Every row gives one point. Each copy is the shape, with its points in the same order, stretched, turned, moved and blurred by noise. Say if it was mirrored as well.

Shape (7 x 3)
[[-10  40  13]
 [-17 -15   3]
 [-45   0  11]
 [-13  28 -13]
 [ 23  -6 -27]
 [-18 -37 -18]
 [ 48   1  -2]]
Copy 1 (7 x 3)
[[ -4  36  11]
 [-15 -18   0]
 [-38  -2  15]
 [-12  22 -17]
 [ 16 -13 -33]
 [-20 -42 -17]
 [ 40  -4 -11]]
Copy 1 is: only turned
Copy 2 (7 x 3)
[[-13  43   7]
 [-30 -17  14]
 [-60   6  15]
 [-19  20 -16]
 [ 20 -26 -11]
 [-25 -46  -7]
 [ 46  -8  12]]
Copy 2 is: only turned
Copy 3 (7 x 3)
[[ 30   7  31]
 [-20   2   7]
 [-23  17  30]
 [ 23  24  10]
 [ 10  -3 -28]
 [-39   6 -21]
 [ 26 -36 -20]]
Copy 3 is: only turned

Shape (10 x 4)
[[ -8  17   0   0]
 [-13  14 -14 -18]
 [ 45   5  37   3]
 [ 20 -52  -8   0]
 [  9 -21   4   9]
 [ 13  13  12 -17]
 [-15 -16  45  21]
 [ 19   1   4  -7]
 [ 15   5 -11 -17]
 [-12 -12   4  18]]
Copy 1 (10 x 4)
[[ -5  14   0   0]
 [ 11  17 -15   3]
 [-10 -13  44 -43]
 [ -4 -60  -6 -15]
 [-13 -29   5 -10]
 [  2   8   8 -24]
 [-55 -21   4 -25]
 [  2  -9  12 -16]
 [ 18   1   1 -10]
 [-23 -16  -4   5]]
Copy 1 is: only turned
Copy 2 (10 x 4)
[[ -4  18   8   7]
 [-18  17  -5  16]
 [ 28  11 -23 -42]
 [ -3 -46 -21 -15]
 [  2 -18  -1 -11]
 [ -4  19 -17 -12]
 [ -9 -10  48 -35]
 [  5   5 -19 -10]
 [ -2   9 -29   3]
 [ -3 -13  26  -2]]
Copy 2 is: only turned
Copy 3 (10 x 4)
[[  4  16  10 -12]
 [  3  19 -12 -20]
 [ 34   2  40  32]
 [ 13 -50  -2   2]
 [ 12 -21  17   1]
 [ 31  19   9   5]
 [ 16 -15  57 -11]
 [ 18   3  11   8]
 [ 15  12 -13   8]
 [ -8 -10  25  -9]]
Copy 3 is: only turned

Shape (14 x 8)
[[-12   5 -16 -14   5  -2   2   1]
 [ -7   3   1  14 -13 -14 -20 -15]
 [  6   6   7  25   5  -3 -28   1]
 [  0 -22  32  17  -7 -13 -21   7]
 [ 34 -12   4 -13  12   7   8  -5]
 [-16   9 -17 -18   0  -3  46   0]
 [ -8  -6 -23 -24   0 -16  17   2]
 [ -6 -22  29  15 -17   5 -13 -10]
 [ 21  -8   9  -4  24  -9   7 -27]
 [-25 -13 -19 -20   9   3  13 -26]
 [ 26   2   2   4  22  14  18  -8]
 [  7  -3  17  13 -11 -19  -8   0]
 [ 25  -6  15 -19  54   5  20 -15]
 [ -5   7  11 -27  -6  -2   7  -7]]
Copy 1 (14 x 8)
[[ -6  11  -6   5  -4  -6   7   6]
 [ 16  -8   0   5  -1 -16  15 -19]
 [ 19 -12  -5   4  19 -14  -1 -17]
 [ 16 -25  -3 -23  16 -28   5 -14]
 [ -3   5  -1 -21  19  16  11  -9]
 [-25   2   1   7 -10   5  16  22]
 [-15  15  -9  -4 -10  -2  19   6]
 [ 10 -26  16 -24   4 -22   4 -18]
 [ -1   7   9  -8  25   2  28 -11]
 [-25  21  17   2 -11  -9  15  -2]
 [ -8  -4   6  -5  29  15   8  -2]
 [ 13 -22  -2 -10   9 -11  15  -8]
 [-12  20  12 -15  42   7  20   9]
 [  6   4   9 -12  -5   3  13  12]]
Copy 1 is: only turned
Copy 2 (14 x 8)
[[ -9  16 -11  -7  -4 -14   5   1]
 [ 14  -3   4  -6  -1 -12 -38   9]
 [ 20  -5   8  14  23   3 -27  18]
 [  0 -38  -2   8  16   8 -25   0]
 [ 28 -11 -13   0   3  23  21  -3]
 [-11  21 -15   6 -39 -25  24 -13]
 [-13   7 -27 -18 -19 -24  12  -1]
 [  7 -23   1   6   0  10 -40 -24]
 [ 40  -8  -7   0   8  -3  17  -8]
 [ -3  27 -21 -15  -9 -26  -3 -34]
 [ 35   3  -6  24   2  15  23  -4]
 [ 13 -26   1   6  -5   1 -18  10]
 [ 31   3  -4   8  21  12  60 -20]
 [ -7   3  12 -22 -17   5   4 -10]]
Copy 2 is: only turned

Shape (13 x 9)
[[  6 -17  23   6   8  10   9 -29 -30]
 [-12 -15 -46  -6  13  26   0  15   8]
 [ -6 -11 -30  -4  -5   7  45   5  31]
 [-32 -29 -45 -25   0   5  30  14  -2]
 [ -9 -30 -25  11  30 -16  12  27   4]
 [-32 -21 -11 -19   5  -9  19   4  15]
 [-26   0  -2   4  16 -20  -1  -4   5]
 [ 38 -18 -11 -11   7   5 -14 -36 -15]
 [ -3 -31  11   8 -28  16 -21 -20 -28]
 [  2 -13   1   6 -21   2 -11 -14  -9]
 [  1   4  33  -5 -18  -5 -19   8 -38]
 [-16  -7 -18   5  36   3  13   1   1]
 [-12   4 -13  19   2 -23  -5  -6 -36]]
Copy 1 (13 x 9)
[[ 12 -41  -5  -2  -6 -29  10 -31  11]
 [ 16   7  -4  14 -14  12 -16  31  24]
 [ 11  32   9  -6  12  31   2  10  21]
 [  7   0  -9 -11   7  14 -12  33  58]
 [ -8   5  17  13 -25  20  -7   0  59]
 [-14   1  -7 -28  -7  20  -4   8  42]
 [-21 -13  -4 -10 -15  14  12   3  23]
 [ 19  18 -31  12 -20 -46  10 -24  10]
 [ 15 -44   9 -15 -19 -55  12   3   2]
 [  6 -11   8  -9 -14 -34  15   4  -2]
 [-22 -49  14   1  -3 -40  -2  -2  -2]
 [ -1 -11  -5   9 -12  24  -2   0  32]
 [ -9 -34   4  17  -2 -17  26  11  22]]
Copy 1 is: only turned
Copy 2 (13 x 9)
[[  4  11 -31 -21 -12  24 -20  -1  -2]
 [ 20 -16 -11 -12 -11 -32  12  -1  23]
 [  0 -43  20  -3 -26  16  15  -9  16]
 [ -2 -34  -1 -12 -51 -24  19   0  14]
 [ -5 -25   0 -24 -14 -37 -13 -15 -24]
 [-22 -27   4  -2 -15   4   5  16   3]
 [-30  -8  -8   3   8  -4   7   0   0]
 [ 16  35 -13 -13 -11  -1 -42 -13  29]
 [ 20   5 -43  14  -9  10 -25   7  -2]
 [ 10   5 -18  22  -8   9 -15  -4   5]
 [  4  32 -20  17 -10  15   3  23 -29]
 [-10 -14 -10 -29  -2 -15   6  -8   2]
 [-11  10 -32   5  -5 -16  14 -23 -13]]
Copy 2 is: only turned
Copy 3 (13 x 9)
[[-15 -14  38   4 -36   4 -19 -14  29]
 [ 46  20 -29   0  15 -32 -43 -26  17]
 [ 39 -13 -26 -22  32 -10 -24  -9  32]
 [ 45  -7 -40 -28  12 -23 -42 -53   6]
 [ 13   5 -22 -11  10 -30 -46   5 -26]
 [  9  -3 -29 -24  17   5 -23 -35   6]
 [ -3  20  -2  -5   8   8  -8 -16  -7]
 [ 27  14  13 -19 -60  -8 -16   5  30]
 [ 15 -10  12  26 -55  17 -12 -25  20]
 [ 15  -3   4  11 -28   5  -2  -7  19]
 [-40 -17  -3  23 -41   6  10 -13  14]
 [  4  17  -7  -5  19 -20 -35 -12   6]
 [  1   8  19   5 -17 -28  10 -15 -16]]
Copy 3 is: mirrored
